Rows are points. Each copy is the shape, with its points in the same order, stretched, turned, moved and blurred by noise. Some copies are also mirrored. Which?

Shape (5 x 2):
[[-0.02 -0.49]
 [-0.08  0.17]
 [ 0.41  0.28]
 [ 0.22 -0.36]
 [-0.09  0.50]]
Copy 1:
[[-0.19  0.42]
 [-0.04 -0.21]
 [ 0.47 -0.22]
 [ 0.18  0.36]
 [ 0.06 -0.50]]
Copy 1 is: mirrored
Copy 2, 5 rows:
[[ 0.07  0.38]
 [-0.09 -0.20]
 [ 0.26 -0.44]
 [ 0.25  0.30]
 [-0.19 -0.40]]
Copy 2 is: mirrored
Copy 3:
[[-0.10 -0.28]
 [ 0.27  0.20]
 [ 0.02  0.58]
 [-0.25 -0.04]
 [ 0.45  0.48]]
Copy 3 is: mirrored
Copy 4 (5 x 2):
[[ 0.36  0.06]
 [-0.29  0.03]
 [-0.38 -0.37]
 [ 0.27 -0.20]
 [-0.64  0.19]]
Copy 4 is: mirrored

Shape:
[[ 0.32  0.39  0.03 -0.67]
 [ 0.03 -0.13 -0.36 -0.03]
 [ 0.05  0.24  0.30 -0.14]
 [ 0.31 -0.06  0.12  0.06]
 [ 0.31 -0.24  0.11 -0.35]
 [-0.63 -0.24 -0.07  0.36]
 [ 0.33 -0.15  0.30  0.41]
 [-0.53  0.13 -0.39  0.29]
 [-0.12 -0.26 -0.26  0.22]]
Copy 1:
[[ 0.79  0.46  0.29 -0.16]
 [ 0.05 -0.04 -0.32 -0.08]
 [ 0.25  0.14  0.44 -0.06]
 [ 0.18 -0.15  0.15 -0.34]
 [ 0.59 -0.19  0.07 -0.13]
 [-0.57 -0.22 -0.15  0.39]
 [-0.06 -0.42  0.26 -0.47]
 [-0.56  0.15 -0.26  0.20]
 [-0.20 -0.24 -0.32 -0.03]]
Copy 1 is: mirrored
Copy 2, 9 rows:
[[-0.20  0.51  0.36 -0.48]
 [ 0.26  0.01 -0.16  0.10]
 [-0.39  0.03  0.29  0.05]
 [-0.31  0.05 -0.23  0.04]
 [-0.20 -0.11 -0.08 -0.40]
 [ 0.28 -0.63  0.15  0.62]
 [-0.48 -0.19 -0.42  0.37]
 [ 0.43 -0.18  0.21  0.65]
 [ 0.23 -0.28 -0.19  0.34]]
Copy 2 is: mirrored
Copy 3:
[[-0.16  0.19 -0.01 -0.86]
 [ 0.13  0.05 -0.34  0.01]
 [-0.27  0.30  0.24 -0.22]
 [ 0.18  0.23  0.25 -0.06]
 [ 0.15 -0.20  0.15 -0.27]
 [-0.29  0.17 -0.17  0.68]
 [ 0.22  0.24  0.53  0.30]
 [-0.41  0.40 -0.48  0.37]
 [ 0.09  0.07 -0.21  0.30]]
Copy 3 is: only turned
Copy 4 (9 x 4):
[[ 0.21 -0.16 -0.32 -0.64]
 [-0.20  0.07 -0.28  0.22]
 [ 0.12 -0.09  0.20 -0.33]
 [ 0.28 -0.06 -0.01  0.11]
 [ 0.27 -0.43 -0.19 -0.02]
 [-0.65  0.05  0.37  0.34]
 [ 0.42  0.02  0.26  0.36]
 [-0.71  0.41  0.10  0.16]
 [-0.26  0.07 -0.06  0.41]]
Copy 4 is: only turned

Shape (11 x 6):
[[ 0.46 -0.05  0.04  0.09  0.27 -0.30]
 [-0.31  0.11 -0.22 -0.48 -0.58 -0.03]
 [-0.15 -0.25  0.36  0.03  0.35  0.01]
 [ 0.16 -0.18  0.29  0.41  0.13 -0.05]
 [-0.29  0.30  0.12 -0.13 -0.18  0.26]
 [ 0.13 -0.20 -0.12  0.41  0.37  0.01]
 [ 0.17  0.07 -0.01 -0.36 -0.16  0.09]
 [-0.06  0.44 -0.24 -0.52  0.31  0.43]
 [-0.42  0.61  0.06 -0.32 -0.52 -0.17]
 [-0.30  0.50 -0.15 -0.34 -0.39  0.16]
 [ 0.49  0.24  0.11  0.11  0.29  0.53]]
Copy 1, 11 rows:
[[ 0.32  0.24  0.39  0.02  0.62 -0.31]
 [-0.39  0.11  0.39 -0.15 -0.16  0.71]
 [ 0.12 -0.02  0.01 -0.29 -0.01 -0.33]
 [ 0.52  0.31  0.17  0.13  0.11 -0.26]
 [-0.26  0.47 -0.04 -0.32 -0.21  0.34]
 [ 0.36  0.01 -0.22  0.15  0.33 -0.19]
 [ 0.06  0.21  0.30 -0.37  0.27  0.31]
 [-0.43  0.32 -0.38 -0.52  0.48  0.31]
 [-0.49  0.63  0.34 -0.04 -0.19  0.48]
 [-0.44  0.45  0.09 -0.24 -0.04  0.60]
 [ 0.39  0.60 -0.39 -0.24  0.61  0.16]]
Copy 1 is: mirrored
Copy 2 (11 x 6):
[[ 0.43 -0.23  0.16 -0.08  0.01 -0.21]
 [-0.48  0.46  0.05  0.18 -0.37 -0.33]
 [-0.03 -0.18  0.38 -0.24  0.20  0.18]
 [ 0.20 -0.24  0.19  0.12  0.20  0.23]
 [-0.24  0.51 -0.01  0.04  0.15  0.06]
 [ 0.17 -0.38 -0.15 -0.13  0.11  0.16]
 [ 0.10  0.30  0.16 -0.08 -0.23 -0.17]
 [-0.03  0.65 -0.29 -0.56  0.08 -0.12]
 [-0.43  0.69 -0.01  0.32  0.18 -0.46]
 [-0.32  0.70 -0.19  0.11  0.01 -0.22]
 [ 0.55  0.37 -0.21 -0.23  0.12  0.30]]
Copy 2 is: only turned

Shape (12 x 8):
[[-0.27  0.28 -0.37  0.14 -0.25 -0.20 -0.04 -0.10]
 [-0.23  0.33  0.25 -0.06  0.29 -0.30  0.39  0.08]
 [-0.14 -0.56 -0.29  0.13 -0.08  0.22  0.33 -0.25]
 [-0.01 -0.12  0.12  0.00  0.50  0.25 -0.26  0.22]
 [-0.15 -0.11  0.06 -0.44 -0.47  0.18 -0.55  0.20]
 [-0.07 -0.23  0.48 -0.31  0.51 -0.10 -0.07 -0.27]
 [-0.36  0.27  0.15 -0.29 -0.32  0.46 -0.07 -0.02]
 [ 0.62 -0.25  0.28  0.13 -0.29 -0.01  0.04 -0.16]
 [-0.22 -0.16 -0.13 -0.33 -0.35 -0.37  0.07 -0.12]
 [ 0.14 -0.51 -0.17 -0.10 -0.46  0.10  0.38 -0.58]
 [ 0.42  0.30  0.20  0.30 -0.04 -0.41 -0.61 -0.06]
 [-0.01  0.08 -0.17 -0.55  0.29  0.08  0.30 -0.43]]
Copy 1, 12 rows:
[[ 0.07  0.06 -0.15  0.42  0.16  0.06 -0.01 -0.04]
 [-0.19  0.17 -0.03 -0.07  0.93  0.08 -0.16 -0.26]
 [-0.02 -0.27  0.04 -0.08 -0.19  0.07  0.54 -0.41]
 [-0.24  0.23  0.38 -0.52  0.01  0.24 -0.34 -0.29]
 [-0.05 -0.61  0.02 -0.18 -0.14  0.12 -0.47  0.20]
 [-0.43 -0.06  0.16 -0.51  0.30 -0.04 -0.41 -0.74]
 [-0.01 -0.38 -0.14 -0.09  0.24  0.66 -0.25 -0.04]
 [ 0.70 -0.32  0.21 -0.33  0.14 -0.26 -0.10 -0.57]
 [-0.20 -0.44 -0.09  0.11  0.29 -0.28 -0.05 -0.12]
 [ 0.23 -0.73 -0.25 -0.06 -0.10 -0.07  0.42 -0.58]
 [ 0.42  0.29  0.21  0.15  0.08 -0.30 -0.82 -0.36]
 [-0.22 -0.14 -0.65 -0.28  0.27  0.27 -0.01 -0.42]]
Copy 1 is: mirrored
Copy 2, 12 rows:
[[-0.04  0.34 -0.08 -0.26 -0.30 -0.12  0.09 -0.27]
 [-0.45  0.46 -0.09 -0.14  0.19  0.01  0.14  0.31]
 [-0.44 -0.37 -0.33  0.22  0.03  0.05  0.39 -0.33]
 [ 0.06 -0.13 -0.14  0.05  0.54  0.25 -0.29  0.15]
 [-0.09 -0.36  0.14 -0.19 -0.47  0.22 -0.40  0.01]
 [-0.27 -0.23  0.26 -0.24  0.58  0.12  0.16  0.17]
 [-0.36  0.06 -0.01 -0.22 -0.41  0.63 -0.14 -0.11]
 [ 0.02 -0.45  0.15  0.45 -0.07  0.04  0.50  0.35]
 [-0.40 -0.17  0.05 -0.26 -0.36 -0.20  0.18 -0.05]
 [-0.39 -0.56 -0.10  0.07 -0.29  0.14  0.81 -0.28]
 [ 0.63  0.12  0.45  0.07  0.06 -0.22  0.01  0.26]
 [-0.27 -0.10 -0.27 -0.59  0.17  0.30  0.44 -0.01]]
Copy 2 is: only turned
Copy 3 (12 x 8):
[[-0.03  0.01 -0.47 -0.19 -0.33 -0.30 -0.12 -0.40]
 [-0.33  0.06  0.25  0.06 -0.17 -0.45  0.37  0.31]
 [ 0.26 -0.28 -0.05  0.05 -0.38  0.58  0.44 -0.41]
 [-0.44 -0.39 -0.14  0.19  0.23  0.23  0.23  0.25]
 [-0.44 -0.18 -0.32 -0.39 -0.21  0.62 -0.44 -0.09]
 [-0.19 -0.68  0.31 -0.03  0.19  0.01  0.22  0.41]
 [-0.68 -0.01  0.07 -0.23 -0.17  0.35 -0.12 -0.45]
 [ 0.38  0.16  0.22  0.58  0.07  0.46 -0.34  0.18]
 [ 0.12 -0.17 -0.13 -0.49 -0.48  0.02 -0.10  0.00]
 [ 0.60 -0.14  0.28 -0.08 -0.34  0.53 -0.01 -0.49]
 [ 0.02 -0.02 -0.35  0.49  0.17 -0.31 -0.66  0.35]
 [ 0.16 -0.30  0.22 -0.50  0.36 -0.07  0.35 -0.20]]
Copy 3 is: only turned
Copy 4 (12 x 8):
[[-0.57  0.47 -0.07  0.17  0.02  0.03 -0.36 -0.13]
 [ 0.11  0.77 -0.26 -0.12  0.07 -0.35  0.20  0.05]
 [-0.18 -0.29 -0.43  0.01  0.02  0.42  0.00 -0.01]
 [ 0.27  0.16  0.31 -0.10  0.38  0.08 -0.16  0.37]
 [-0.26 -0.26  0.62  0.03 -0.39 -0.08 -0.35  0.25]
 [ 0.35  0.08  0.29 -0.30  0.31 -0.34  0.40 -0.15]
 [-0.18  0.25  0.34 -0.05 -0.55  0.22  0.05  0.15]
 [ 0.43 -0.25 -0.02  0.48 -0.28 -0.25 -0.39 -0.38]
 [-0.40  0.00 -0.08 -0.11 -0.20 -0.29 -0.14 -0.17]
 [-0.13 -0.41 -0.41  0.08 -0.42  0.20 -0.07 -0.53]
 [ 0.04  0.36  0.55  0.53  0.33 -0.50 -0.68 -0.34]
 [ 0.11  0.37 -0.13 -0.64 -0.11  0.13 -0.02 -0.43]]
Copy 4 is: only turned

Shape, 14 rows:
[[-0.29 -0.01 -0.10 -0.20  0.21  0.29  0.16  0.38  0.21 -0.38 -0.10]
 [-0.15 -0.03 -0.04 -0.14  0.03  0.22 -0.01 -1.96 -0.04 -0.06  0.41]
 [-0.28  0.19  0.56  0.11 -0.15  0.08  0.35  0.36  0.01  0.02  0.26]
 [-0.36 -0.27 -0.01 -0.21 -0.01  0.15 -0.29  0.02  0.01  0.16 -0.36]
 [-0.34 -0.26 -0.25  0.07  0.16 -0.21 -0.11  0.30 -0.09 -0.03  0.02]
 [ 0.10 -0.26 -0.05 -1.21 -0.03 -0.37 -0.16  0.23 -0.03  0.04  0.10]
 [ 0.46 -0.35 -0.05 -0.34  0.24  0.42 -0.19  0.31 -0.03  0.06 -0.20]
 [-0.06  0.05 -0.23  0.13  0.16 -0.05 -0.11 -0.39 -0.12  0.04  0.06]
 [-0.12 -0.22 -0.21 -0.18 -0.70 -0.06 -0.23  0.31 -0.10 -0.11  0.02]
 [-0.17  0.49  0.18 -0.09  0.18 -0.11 -0.12  0.31 -0.09 -0.31 -0.29]
 [ 0.23 -0.10 -0.05  0.14  0.06  0.17  0.03  0.30  0.43 -0.11 -0.21]
 [-0.20 -0.44  0.10  0.07 -0.11 -0.37 -0.16 -0.02  0.03 -0.25 -0.26]
 [-0.20 -0.07 -0.15 -0.25 -0.25 -0.25 -0.07  0.18  0.28  0.27 -0.15]
 [-0.19 -0.13 -0.07  0.01 -0.35 -0.12  0.50  0.36 -0.18  0.02 -0.37]]
Copy 1:
[[-0.06 -0.22  0.01  0.07  0.13  0.54  0.22  0.46  0.04 -0.42  0.03]
 [ 0.07 -0.01  0.88 -1.34 -0.11 -0.17  0.07 -1.40  0.38  0.01 -0.23]
 [-0.14  0.15  0.20  0.59  0.00 -0.11  0.36  0.03  0.14 -0.32  0.37]
 [-0.41 -0.08  0.29 -0.08 -0.26  0.37 -0.24  0.18 -0.10  0.03 -0.14]
 [-0.54 -0.26 -0.08 -0.02  0.19  0.05 -0.01  0.33  0.00 -0.05 -0.04]
 [-0.12 -0.34  0.55 -0.51 -0.65 -0.24  0.18  1.06 -0.26  0.15  0.05]
 [ 0.21 -0.58  0.21  0.03 -0.23  0.46 -0.39  0.55 -0.12  0.30  0.16]
 [-0.11 -0.08  0.08 -0.35  0.17  0.02 -0.03 -0.25  0.02  0.13 -0.15]
 [-0.36 -0.16 -0.31  0.00 -0.50 -0.09 -0.15  0.39 -0.20 -0.32  0.24]
 [ 0.09  0.21  0.19  0.18  0.21  0.17  0.17  0.38 -0.47 -0.19 -0.17]
 [ 0.24 -0.24 -0.13  0.24 -0.03  0.30 -0.25  0.38  0.28 -0.28 -0.12]
 [-0.38 -0.32  0.27  0.03 -0.18 -0.20 -0.28  0.12 -0.07 -0.34 -0.30]
 [-0.26  0.11 -0.02 -0.10 -0.39 -0.06  0.00  0.47  0.19 -0.10 -0.20]
 [-0.28 -0.28 -0.28  0.37 -0.49 -0.04  0.38  0.15  0.01 -0.15 -0.25]]
Copy 1 is: only turned
Copy 2, 14 rows:
[[-0.17 -0.01 -0.38 -0.41  0.20  0.35  0.15  0.01 -0.03 -0.15 -0.25]
 [-0.65 -0.75  0.67  0.51 -0.31  0.16 -0.57 -1.14  0.65 -0.97 -0.77]
 [-0.22  0.23 -0.17 -0.37 -0.41  0.27  0.19 -0.31 -0.25  0.14  0.12]
 [-0.30 -0.25 -0.41 -0.16 -0.01 -0.11 -0.32 -0.20 -0.14 -0.02 -0.49]
 [-0.26 -0.26 -0.46  0.09  0.10 -0.13  0.22  0.00 -0.10 -0.02  0.02]
 [-0.27 -0.69  0.14 -0.76  0.05 -0.41 -0.03  0.33  0.53  0.00  0.15]
 [ 0.24 -0.39 -0.24 -0.36  0.37  0.27 -0.49 -0.03  0.26  0.16  0.12]
 [-0.10 -0.19  0.00  0.36  0.05 -0.07 -0.31 -0.33  0.17 -0.31 -0.09]
 [ 0.24 -0.35 -0.57 -0.28 -0.46 -0.25 -0.38 -0.04  0.08 -0.31  0.13]
 [-0.13  0.29 -0.18 -0.37  0.20  0.01 -0.09 -0.03 -0.31 -0.35 -0.22]
 [ 0.33  0.15 -0.56 -0.21  0.15  0.13 -0.09 -0.34  0.28  0.05 -0.16]
 [ 0.02 -0.41 -0.24 -0.11  0.01 -0.34  0.24 -0.46 -0.12 -0.14 -0.22]
 [-0.12  0.02 -0.41 -0.15 -0.17 -0.40 -0.19  0.13  0.30 -0.03 -0.28]
 [ 0.27 -0.07 -0.33 -0.20 -0.42 -0.04  0.24  0.23 -0.24  0.04 -0.19]]
Copy 2 is: mirrored

Shape:
[[ 0.35 -0.31  0.24 -0.04  0.32  0.44  0.22 -0.19 -0.55  0.09 -0.43 -0.21]
 [ 0.14 -0.28 -0.11 -0.21  0.20 -0.05 -0.42 -0.03 -0.15  0.00 -0.26 -0.27]
 [-0.06  0.12 -0.37  0.03 -0.20  0.06 -0.54  0.33 -0.19 -0.03  0.40  0.18]
 [ 0.44 -0.09 -0.14  0.13  0.03  0.15  0.14 -0.09 -0.04 -0.40  0.36  0.38]
 [-0.02  0.47 -0.56  0.20 -0.48 -0.22 -0.30  0.13 -0.48 -0.34 -0.31 -0.20]
 [-0.20  0.24  0.28  0.24 -0.54 -0.37  0.28 -0.46 -0.34 -0.10  0.43 -0.23]
 [ 0.41 -0.21 -0.33 -0.10 -0.05  0.28 -0.28  0.36 -0.08 -0.11 -0.43  0.10]
 [ 0.29  0.27 -0.40 -0.05  0.14 -0.51 -0.36 -0.28  0.26  0.25 -0.18  0.14]
 [ 0.21  0.27  0.41  0.17  0.36 -0.39 -0.43  0.53  0.06  0.03  0.14 -0.27]
 [-0.21  0.42 -0.14  0.02 -0.51  0.25  0.01  0.50 -0.20  0.18 -0.36 -0.40]
 [-0.31 -0.47  0.28  0.07 -0.38 -0.35 -0.24 -0.04 -0.45  0.32  0.04 -0.46]
 [-0.22  0.04 -0.11 -0.31  0.12 -0.12  0.24 -0.14  0.07 -0.08  0.12  0.35]
 [ 0.50  0.07  0.08 -0.46 -0.21 -0.04 -0.11 -0.42 -0.21  0.10 -0.37  0.49]
 [ 0.03  0.38  0.16 -0.13 -0.29 -0.17 -0.25 -0.29  0.25 -0.25  0.22  0.05]
 [ 0.56  0.29  0.24 -0.44  0.13  0.40  0.08  0.48  0.04  0.36  0.52 -0.09]
 [-0.15  0.25 -0.17 -0.57 -0.18 -0.42  0.18 -0.10  0.14 -0.02  0.27  0.11]
 [ 0.38 -0.26 -0.53 -0.51 -0.41 -0.49 -0.19  0.31 -0.15  0.00 -0.46  0.25]]
Copy 1, 17 rows:
[[ 0.84  0.17  0.19  0.30 -0.31  0.15  0.17 -0.33  0.11 -0.16 -0.07  0.42]
 [ 0.37 -0.12 -0.24  0.03 -0.02  0.38 -0.11 -0.29 -0.01 -0.14  0.24  0.04]
 [ 0.09 -0.31  0.03 -0.68 -0.02 -0.17 -0.44  0.07 -0.12 -0.09  0.44 -0.21]
 [ 0.20  0.04 -0.04 -0.04 -0.50 -0.52 -0.13 -0.04  0.19  0.38  0.28  0.03]
 [ 0.14  0.00 -0.33 -0.56  0.23  0.27 -0.40  0.49 -0.71  0.15  0.17  0.30]
 [ 0.14  0.77 -0.36 -0.34 -0.10 -0.45  0.64  0.19 -0.27  0.24 -0.07 -0.03]
 [ 0.25 -0.43 -0.02  0.09 -0.13  0.13 -0.60  0.03 -0.03 -0.17  0.11  0.18]
 [ 0.26 -0.30 -0.20  0.25  0.33  0.06  0.10  0.17 -0.18  0.33  0.57 -0.14]
 [ 0.09  0.09 -0.12 -0.27  0.19  0.22  0.13  0.43  0.65 -0.33  0.70 -0.15]
 [ 0.08  0.00  0.29 -0.29  0.13  0.27 -0.01  0.68 -0.56 -0.46 -0.28 -0.10]
 [ 0.08  0.35 -0.34 -0.46  0.16  0.07  0.38 -0.45 -0.12 -0.49 -0.09  0.22]
 [ 0.29 -0.09  0.17  0.11  0.10 -0.20  0.10  0.04  0.15  0.33 -0.23 -0.27]
 [ 0.91 -0.32 -0.31  0.41 -0.04 -0.47 -0.14  0.08  0.03  0.22 -0.04  0.05]
 [ 0.22  0.30 -0.37  0.11 -0.12 -0.36 -0.01  0.42  0.00  0.22  0.26 -0.56]
 [ 0.46 -0.41  0.42 -0.15 -0.58 -0.21  0.35  0.50  0.45 -0.38  0.19 -0.40]
 [ 0.11 -0.27 -0.07 -0.12  0.05 -0.10  0.33  0.36 -0.07  0.29 -0.32 -0.43]
 [ 0.06 -0.88 -0.43 -0.12  0.21  0.11 -0.34  0.06 -0.20 -0.05 -0.31  0.36]]
Copy 1 is: only turned
Copy 2, 17 rows:
[[ 0.06  0.12  0.38  0.09 -0.70  0.39  0.36  0.16 -0.45 -0.36  0.12 -0.76]
 [-0.02 -0.06  0.10  0.00 -0.09  0.07 -0.21  0.31  0.10 -0.17 -0.11 -0.39]
 [ 0.06  0.07 -0.47  0.36  0.66  0.17 -0.05  0.21  0.33 -0.10 -0.19  0.27]
 [ 0.06  0.15  0.32  0.63  0.06 -0.06  0.38  0.01 -0.20 -0.15 -0.04  0.31]
 [ 0.13  0.15 -1.01 -0.27 -0.03  0.18 -0.28  0.23  0.28 -0.59 -0.03  0.63]
 [ 0.43  0.70 -0.52  0.03 -0.42 -0.26  0.43  0.15  0.42  0.39  0.03 -0.32]
 [ 0.11 -0.21  0.09  0.06  0.29  0.40 -0.23  0.01 -0.10 -0.53  0.02  0.23]
 [-0.15 -0.50  0.04  0.05 -0.36 -0.02  0.18 -0.02  0.49 -0.02 -0.46  0.24]
 [-0.15  0.26  0.06 -0.25  0.41  0.29  0.49  0.39  0.35  0.00 -0.60 -0.18]
 [ 0.09  0.37 -0.89 -0.54  0.18  0.53 -0.15 -0.21  0.14 -0.32  0.11 -0.06]
 [ 0.61  0.34 -0.21 -0.15 -0.02 -0.02  0.15  0.45  0.58  0.29  0.13 -0.89]
 [-0.01 -0.03 -0.05  0.06 -0.21 -0.10  0.33 -0.07 -0.23  0.42  0.10 -0.04]
 [ 0.41 -0.32  0.01  0.15 -0.43  0.27  0.11 -0.02 -0.20  0.23 -0.46 -0.08]
 [ 0.10  0.34 -0.25  0.13  0.02 -0.03 -0.05  0.05  0.33  0.46 -0.51  0.14]
 [-0.10  0.17 -0.02  0.26  0.42  0.22  0.39 -0.41 -0.20  0.00 -0.55 -0.58]
 [ 0.16  0.09 -0.44 -0.07 -0.03 -0.31  0.11 -0.18 -0.04  0.48 -0.11 -0.17]
 [ 0.57 -0.51 -0.27 -0.29  0.26 -0.08 -0.21  0.04 -0.07 -0.34  0.00  0.25]]
Copy 2 is: only turned
Copy 3:
[[-0.38 -0.14  0.51  0.40 -0.13  0.00  0.09  0.31 -0.42 -0.04  0.77 -0.15]
 [ 0.23 -0.05  0.18  0.13  0.22  0.19  0.25 -0.09 -0.29 -0.19  0.33  0.06]
 [ 0.10  0.32 -0.24 -0.40 -0.15 -0.40  0.07 -0.55 -0.23 -0.15  0.11  0.25]
 [-0.81  0.05  0.31 -0.16 -0.09 -0.42  0.13  0.23  0.22 -0.36 -0.10 -0.09]
 [-0.02  0.18 -0.27 -0.83 -0.06 -0.25  0.05  0.10 -0.47  0.10  0.50  0.31]
 [ 0.14 -0.33  0.27 -0.39 -0.26 -0.56  0.01  0.22 -0.50  0.67 -0.17 -0.25]
 [-0.16  0.52  0.11 -0.04 -0.04  0.08  0.18  0.10  0.02 -0.53  0.60  0.07]
 [-0.11  0.39 -0.08 -0.05 -0.13  0.17  0.52  0.23 -0.31  0.08 -0.40  0.29]
 [ 0.07  0.47  0.05 -0.12  0.40 -0.06 -0.47 -0.08  0.34  0.53  0.15  0.17]
 [ 0.33  0.27 -0.21 -0.65 -0.58  0.00 -0.42  0.01 -0.27  0.25  0.84  0.07]
 [ 1.11 -0.28  0.28 -0.05 -0.04 -0.27  0.16 -0.28 -0.38  0.43  0.47 -0.40]
 [-0.08  0.00  0.42 -0.27 -0.69 -0.06  0.19 -0.06 -0.05 -0.10 -0.19  0.23]
 [-0.28  0.44  0.23  0.23 -0.61 -0.04  0.33  0.55 -0.71 -0.38 -0.01  0.29]
 [-0.04 -0.15 -0.16 -0.15 -0.19 -0.16 -0.16  0.21 -0.30 -0.14 -0.45  0.16]
 [-0.53  0.61  0.36  0.16 -0.50 -0.10 -0.41 -0.39 -0.37  0.08  0.14 -0.39]
 [ 0.13  0.06  0.43 -0.48 -0.68  0.06  0.06 -0.01 -0.39  0.05 -0.52  0.05]
 [ 0.41  0.87  0.48 -0.56 -0.37  0.13  0.45  0.14 -0.36 -0.26  0.28  0.01]]
Copy 3 is: only turned
Copy 4:
[[ 0.37  0.02  0.62 -0.25  0.09  0.30  0.09  0.61 -0.14  0.02  0.08 -0.11]
 [ 0.35  0.16  0.16  0.07  0.14  0.38 -0.07  0.45  0.21  0.41 -0.11 -0.03]
 [-0.10 -0.17 -0.36  0.28  0.03  0.32 -0.43  0.06  0.28  0.00 -0.43 -0.16]
 [-0.16  0.16  0.02 -0.44  0.11  0.43 -0.31 -0.28  0.10 -0.25 -0.41 -0.11]
 [ 0.04 -0.13 -0.02  0.60 -0.21  0.25  0.04  0.02  0.13  0.26  0.05 -0.77]
 [ 0.44 -0.10 -0.51 -0.04  0.28  0.00  0.06 -0.42 -0.29 -0.38  0.17 -0.38]
 [ 0.02  0.07  0.37  0.15 -0.32  0.33 -0.04  0.23  0.12  0.46 -0.43 -0.16]
 [ 0.09  0.14 -0.09 -0.10  0.00  0.25 -0.29 -0.21  0.58  0.57  0.15 -0.11]
 [ 0.24  0.07 -0.44 -0.15 -0.21  0.18  0.59  0.64  0.40  0.45 -0.03 -0.37]
 [ 0.14 -0.27  0.01  0.69 -0.36 -0.01  0.20  0.42 -0.23  0.20  0.12 -0.17]
 [ 0.68 -0.48 -0.03  0.24  0.28  0.06  0.30  0.12 -0.27  0.28 -0.09  0.00]
 [-0.20  0.30 -0.16 -0.20  0.47 -0.10 -0.44 -0.20 -0.21 -0.03 -0.06  0.13]
 [ 0.45  0.19  0.13 -0.41 -0.07 -0.03 -0.50 -0.10 -0.10  0.47 -0.08 -0.44]
 [ 0.33  0.47 -0.45 -0.04 -0.01 -0.04 -0.29 -0.25  0.04 -0.07 -0.12 -0.24]
 [ 0.26 -0.17 -0.40 -0.45 -0.36  0.55 -0.30  0.73 -0.20  0.17  0.00  0.12]
 [-0.02  0.23 -0.54 -0.06  0.42  0.04 -0.34 -0.31 -0.37  0.26  0.17 -0.04]
 [ 0.08 -0.13  0.12  0.14 -0.04  0.36 -0.10 -0.24 -0.16  0.96 -0.33 -0.33]]
Copy 4 is: mirrored
